Rows are points. To make a cloud, some directions were put in groups of two or more. Within a group, all points are equally far from the middle, so they leave a hole (a ring in 2 directions, a hollow ball in 3). The other directions are filled evenly. Then the cloud was stretched, turned, moved and blurred a little. Count the holes, and give their numbers of directions, smallest first.
(in the rows, 128 means zero)

Cloud:
[[ 86 123]
 [ 86  98]
 [148  73]
 [113 162]
 [110 160]
 [ 86  98]
 [110  66]
 [152  76]
 [ 97  76]
 [114 162]
 [114  64]
 [127  63]
 [ 85 118]
 [107  67]
 [119 164]]
Holes: 1 (2)

Cloud (15 x 2):
[[101  77]
 [ 80 115]
 [170  84]
 [106 177]
 [148 170]
 [174 128]
 [ 80 145]
 [164 153]
 [169 143]
 [155  67]
 [176 102]
 [121  64]
 [165 149]
 [105 176]
 [ 81 145]]
Holes: 1 (2)

Cloud (21 x 3):
[[124  78  60]
 [101  99  78]
 [176 109  58]
 [ 94  91 103]
 [172 117 164]
 [152 123 174]
 [103 145 193]
 [183 143 136]
 [132 192 135]
 [148 179 160]
 [142 173 180]
 [130  94  57]
 [137 123 178]
 [115  78 128]
 [ 59 122 136]
 [158 129 173]
 [176 141  97]
 [139 143 184]
 [100  99  78]
 [169 152 159]
 [ 58 127 137]]
Holes: 1 (2)

Cloud, 26 rows:
[[197 124 128 103]
 [ 98  91 193 148]
 [130 181 208 131]
 [104 118 109  91]
 [151  83 191 160]
 [146  78 180  99]
 [135  74 183 106]
 [151  94 120 182]
 [116 151 120 193]
 [197 119 149  97]
 [111 189 118 115]
 [159 120 142 196]
 [ 91 114 118 178]
 [126 166 183  85]
 [174 168 161 181]
 [112 185 188 109]
 [168  75 168 158]
 [168  86 102 130]
 [126 116 115 191]
 [116 191 114 120]
 [123 152  98  96]
 [108 154 116  88]
 [127  73 185 116]
 [105 180 165  94]
 [200 137 141 102]
 [151 181 127 179]]
Holes: 2 (2, 2)

Cloud:
[[156 125 160 177]
 [ 79  81 125 130]
 [137 153 173 190]
 [ 88 102  68  92]
 [174 108  85 156]
 [ 54 113 100 185]
 [103 134 187 162]
 [135 100 162 201]
 [ 81 148 152 130]
 [ 59  97 137 158]
 [143 150  83 143]
 [ 87 115 176 149]
 [112 130  62 145]
 [ 51 140 114 157]
 [184 104  96 147]
 [112  83 126 205]
 [149  98  97 190]
 [154 139 151 204]
 [ 54 104 142 158]
 [102  64  80 104]
 [113 120 156  96]
 [ 96 171 105 179]
 [139 147  79 103]
 [112 163 104 138]
 [141 132 110 223]
 [133 169 122 200]
 [ 96 159 130 124]
 [143 147  80 147]
 [175 138  98 134]
 [ 64 115  90 191]
 [ 76 121 118  97]
 [169  94 107 170]]
Holes: 1 (3)

Cloud (51 x 6):
[[117  57 120 142 118 185]
 [124  99  79  79  84 113]
 [163 128 146 106 211 135]
 [184 134  85  95 146 122]
 [171 171 173 114  84 144]
 [156 122 160 161 175 146]
 [174 128 110  46 148 136]
 [155 199  98 115  97 144]
 [143 156 117 131  74  82]
 [128 136 159 123  63  94]
 [ 99 187 149 145 170  99]
 [102 181 142  81  96 185]
 [126 164 100 170 126 154]
 [ 85 145 154 175  96 172]
 [171 162 139 103 206 120]
 [208 128 167 114 132 187]
 [149 163 192 144 162 139]
 [ 77 140 112  97 114  50]
 [ 88 146 189 138 125 123]
 [192  55 159  94 123 124]
 [128 192 164  55 113  80]
 [ 99 106 120 113 140 209]
 [179 187 147 119 109 199]
 [120 104 137 103 143 208]
 [ 70 160 133 110 121 185]
 [140 145 103 167 140 140]
 [167  86  72  98 109 128]
 [118 147 172 167 159 100]
 [107 130 194 119 104  97]
 [107 132 140 180  86 128]
 [174 193 116 100 135 112]
 [118 129 159 164  95  94]
 [169  69 176  74 136 123]
 [164  72 102  95 140  69]
 [167 125 144 163 146 219]
 [209  80 151 132 107 136]
 [204  70 121 107 107 109]
 [166 103 172  33 141  88]
 [152 109 122 147 179 153]
 [202 109 141  39 143 107]
 [ 64 172 113 144 114 139]
 [166  96 139 164 141  96]
 [166 172 186  89 107  73]
 [117 198 170  71 124 119]
 [105 140 106  53 113  51]
 [153 207 160  97 125 142]
 [167 106  74 137 125 143]
 [155 143 137 137  50 118]
 [179  62 109 136 114 120]
 [ 57 134 111 132 116 128]
 [103 122 147 128  72  78]]
Holes: 2 (2, 3)

Cloud (79 x 8):
[[ 77 134 181 152  75 145  83 128]
 [115 167 156 154  81 124 125  55]
 [136 159 210 104 141  87 118  48]
 [190 103 152  73  86 107 189 132]
 [131 206 178 172 123 148 138  68]
 [ 82 163 133  81  81 170 133 162]
 [119 149 116  98 173 149  67  93]
 [121  82 115  48  95 117 150 158]
 [155 212 175 122 134 145  94 100]
 [121 114  89 174 126 110 167  80]
 [206 105 111  99  84 140 144 127]
 [202 103 184 106 155 119 102  77]
 [110 105 132 199 110 185 135 115]
 [ 36 163 132 136  95 141 114 147]
 [129 152 217  97 142 112 182  66]
 [176  66 147  91 152 167 132 155]
 [ 79 153 227 142 169 164 100  87]
 [188 155 170 136 172 141 157  48]
 [171 146 209 129 140 151  83 141]
 [152  90 145 154 139 119  78 112]
 [133 167 103 112  85 177 132 184]
 [160 178 114 127  86 101 159 134]
 [110 192 121  87 105 143  91 115]
 [ 85 101 163 142 119 179 211 129]
 [100 145 171  81 169 106  87  68]
 [146 146 197 116  69 212 166 146]
 [108 144  70 149 158 151 114 150]
 [165 113  87 141 155 170 168  53]
 [107 174 176 148 119 184 149  51]
 [144 158 107 154 123  81 176 126]
 [156 113 102 172 128 152 106 158]
 [129 116 135  87  68 139  98  73]
 [ 95 123 173 107  82 109  84 148]
 [173 118 166  86 147 117  94 160]
 [120 175 142 105  53 121 132 133]
 [142 142 138 100  97  84  69  87]
 [ 81 149 143  98 120 140 113  46]
 [121 123 232  76  95 146 134 126]
 [134 146 221  63 127 120 125 127]
 [109 159 123 122 169  74 178  97]
 [102 108  60 131 145 132 159 109]
 [100 140 136 180 174 119 123  57]
 [193 161 146 120  95 112 102 110]
 [160 156 171 124  81  67 157  79]
 [102 115 108 115 146 204 157 184]
 [102  92 174  65 119  92 139 167]
 [ 85 106  64  96 124 115 130 119]
 [ 94 163 153  88 147  61 102  72]
 [148 110 204 162 184 190 159 104]
 [163 132  98 105 126 204 158 142]
 [180 169 157  63 159 118 126 105]
 [ 89 147 111 199 167 135 121 135]
 [123 155 104 144 160 142 192  97]
 [ 84 120 129 132 131 197  86  94]
 [138 158 143 165 145 133 131  22]
 [162  51 120 101 135 185 125 118]
 [ 99  86 151  83  89  67 173 136]
 [ 45 152 164 133 180 140 146 133]
 [154 130 102 135 198 100 121 127]
 [113 111 147 107 168 171 195 164]
 [147 135 138 150 200 125 176 103]
 [152 113 212 139 166 125 106  60]
 [ 89 124 135  88 123 176 182 184]
 [166 154 134 111 156 106  84 158]
 [130 163 125 115  62 103 176  94]
 [ 98 161 179 100 157 197  76 114]
 [110 170 156 157 120 161 161  44]
 [ 85 148 214  78 141 117 166 135]
 [148  72 144 171 115 113 145  74]
 [164 185 140 149 137 109 147 164]
 [186  96 144 127 114 161 144 177]
 [ 70  88 189 114  84 112 147 124]
 [209 124 116 146 119 109 144 112]
 [104  76 212  95 139 143 140  61]
 [127 120 236 124 105 179 185 100]
 [169  64 126  93 143 115 120 162]
 [142 168 180  86 124  83 104 148]
 [ 95 131 248 109 130 119 132 102]
 [128 172 105 139 124 182 184 146]]
Holes: 2 (3, 4)

Cloud, 73 rows:
[[ 96 115 125  97 159 117 104 138]
 [153 103   7  94 144  58 120 117]
 [206 102 104 109 209  82 125 116]
 [147 143 159 191 178 143 135 114]
 [138  96 108 143 135 176 175  96]
 [149 162 121  84 119 131 126  85]
 [142  86 161 183 155  44 119 144]
 [159  59  99 152 128  94  88 129]
 [122 132 131 109 181  47 100 173]
 [115 206  96 146 186  99  73  80]
 [153  97  70  61 166 105 152 178]
 [130 128  67 134 239 108 137 113]
 [124 133 163 105  62 117 118 147]
 [127  93  85 138 166 141 186 117]
 [118 149 163  87 146  82 124  65]
 [ 42 153  93 163  89 127  94 163]
 [126  83 151 147  96 147 134 161]
 [147 198 125 150 152 101 159 150]
 [ 96 143 161 162 138 150  63  49]
 [141 140  79 129  51 136  57 118]
 [137 121 110 114 178 157 123 115]
 [ 92 111  69 171  70  84 144 131]
 [165 109 137 174  98 102 191 177]
 [ 81 141 149  98  60 185 178 123]
 [180 192  98 123 165 133  85 142]
 [198  69  81 141 140  97 112 103]
 [127 108 146 118  69  80  82  98]
 [163  90 144 139 111 121  64 122]
 [114 203 143 144 113 145 172 103]
 [176 165 104  67 177 109 152 100]
 [ 87 159 112 101 173 102 197 143]
 [122 167  54 165 155 164 109 153]
 [136 154 148 121 182  86 141 165]
 [ 75 133 101 157  55 129 143 101]
 [ 62  79  92 119 107  89 143 111]
 [ 74 144  82 160 158 141 125 164]
 [ 86 178  83 155  97  92 120 117]
 [124 127 139 118  96 170 118 165]
 [132  74 105 146 114 157 128 133]
 [ 94 109  87 135  81 148  74 111]
 [168 115  90  86 187  99 186 160]
 [120 138 186  88 164 158 147  68]
 [144 194 164 128 141  76 152 184]
 [200  78 163 112 185 127  83 101]
 [111 148  31 169 144 118 136 134]
 [167 155  92 160 143 130 184 124]
 [131  64 100  83 127 107 158 165]
 [101  92 117 153 124 156 130 180]
 [165 111 177 154 109  87 176 141]
 [188 106 177 112 154  61 137 104]
 [132  97 140  83 135  89 140 162]
 [160 203 113 133 150 146 139 107]
 [169 158  42  97 124  84 148 124]
 [114 158 158 168 166 115 105 189]
 [ 48  97  90 118  92 127  93 137]
 [ 66 124 161  85  74 102 139 109]
 [158 128  94 141  94 142  45 117]
 [150 124 171  92 128 100 148 131]
 [214  97 176 144 151 127 167 125]
 [143 124  82  51 131 134 174  95]
 [199 121  86 160 142 154 116 160]
 [130 146 102 162 164 198 115 127]
 [121 102 113 104 171 100  59 144]
 [150 158  92  85 131 138 125 168]
 [137 145 119 160 183 190 147 114]
 [154 124 106  76 152  96 119 105]
 [102 130 125 132  46 150 140 100]
 [146  87  52 120 181 155 125 150]
 [115 115  28 139 141  88 128 143]
 [173 170  79 128 156 112 193 130]
 [ 70 153  55 110 153 125  57 107]
 [191 105 128 159 231  88 101 176]
 [141 114  83  94 117  95 170 177]]
Holes: 0

Cloud, 91 rows:
[[191 192 164 139 120  97 133  52  82]
 [166 131 116 185  56 126 192  88 136]
 [ 73 109 154 141  90 103  89 100 142]
 [144  74  87 142 112 164 155  78  56]
 [136 102 124 101 137  65 141 150 167]
 [137 129 118 104  75  57 139  66 138]
 [181  99 161 163 177 128 121 143  93]
 [148 109  73 155  34 162 148  83  90]
 [153  89 106 168 136 147  93 187 150]
 [166  95 162 123 165 189 134 100  87]
 [157 129 149 162  51 126 190  78 150]
 [139 152 154  72 105 132 209  75 144]
 [180 154 153 166 188 115 133 177  89]
 [183 118 175 202 187 115 147 100 131]
 [149 154 167  95 162 135 103 176  80]
 [135  93 137 151 150  49 216 120 139]
 [157  77  93 130 111  97 214  78 147]
 [151  89 109 168  89 191 130 180 123]
 [180 194 189 180 119 128 109  69 123]
 [179 185 134 207 118 113  96 110 135]
 [115 167 177  72 164 147 123  81 110]
 [118 138 147  66 137 141 199  67  96]
 [137 123 139 143 178 191 146  65 154]
 [156 174 160 144 166  75 206 106 118]
 [154  82 132 115  83 142 105  91 102]
 [181 207 125 194 120 114 112 128 126]
 [166 157  84 178 110 157 146 106 153]
 [182 146 173 179 182 159 179  88 141]
 [168 114 153 145 107 142 197 185 145]
 [147 171 115  59  91  98 141 113  96]
 [113  80  66 152 105 186 138  74  79]
 [132 134 109 117  57  92 211  61 102]
 [138 184 203 142 131 137 181  92 135]
 [ 79 103  95 136  67 115 166  77 152]
 [149 169 116 154  88 180 120  85 151]
 [132 113  83 200 139 119 127 174 142]
 [164 190 121 177 157 107 157 165 117]
 [ 82 114 150 124  68  66 107 101 132]
 [146 114 147 121 185 213 116  94 118]
 [161  96 110 105 113  76 189 178 132]
 [109  72 174 163 102  91 111 135 142]
 [112  70 123 123  91  73 146 186 144]
 [166 118 151  90 133 100 132 115  67]
 [125  64 118 157 181 130 175  72 163]
 [167 150 114 103 123  88 220  86 113]
 [178 145  96 199 101 126 128 114 158]
 [ 63 107 100 167 144 105 128 136 102]
 [128 164 137  92 153  64 119  88 126]
 [136 129  85 141 183 153 155  93 128]
 [ 80  96 128 148 115  40 113 145 108]
 [197 166 191 175 158 137 126  73 141]
 [125  93 146  97 140  83 149 167 184]
 [ 91 126 177 170 140  41 110  87 157]
 [114 149 223 128 195  68 166 139 159]
 [148 130  88 121 109 175  73 115 107]
 [172 173 139 153  82  45 181 126 126]
 [168 203 135 170 113  95 145 176 113]
 [142 168 131 133 149 146 186 149 174]
 [153 113 133 151  88  83 124 155  72]
 [ 79 116 145 106 158 187 149 164 109]
 [138 164 153 123  75  76 133 165  86]
 [101 108 101 126 121 189 118 202 131]
 [145 140 144 146 119 187 142 205 131]
 [170 144 155 205 187 128 130  71 130]
 [172 147 105 102  68 117 134 113  51]
 [161 164 100 113 109 140 133 118  31]
 [158 114  93 138  72 202 135 163  88]
 [ 86  58 120 136 172 110 192 159 173]
 [153  56  71 158 157 184 161 132 122]
 [ 77 142 166 104 130 162 159 143 115]
 [157 163 132  83 101  98 128 106  50]
 [185 107 144 162 137  51 152 130 128]
 [125 120  92  80 141  82 123 125 116]
 [133  93 102 186 117 136 162 130 191]
 [114  69  54 133 152 145 129 169 116]
 [180 154 158 135 126 145 220  71 138]
 [159 220 146 165  92 106 113 143 100]
 [114  67 119  99 135 113 209  59 161]
 [107 122 161 106 166  68 142 169  77]
 [146 137  79 133  93 191  90 170  81]
 [ 90 162  95  93  69 124 139 122 115]
 [119 172 151 100 154 150  78 118  69]
 [171 141 129  70 101  81 155 112 115]
 [156 160 131 219 131 107  88 148 128]
 [132 125 175 126 216 170 137 148 172]
 [ 81 135 163  64 145 142 160  73 115]
 [173 125  57 148 146 173 134 118 110]
 [143 105 125 161  65 159 179  42 136]
 [152  93  83 146 162 193 149  72  99]
 [169 157  70 126 143 170 146 132 123]
 [156  89 102 170 200 153 136 101 118]]
Holes: 3 (3, 3, 3)
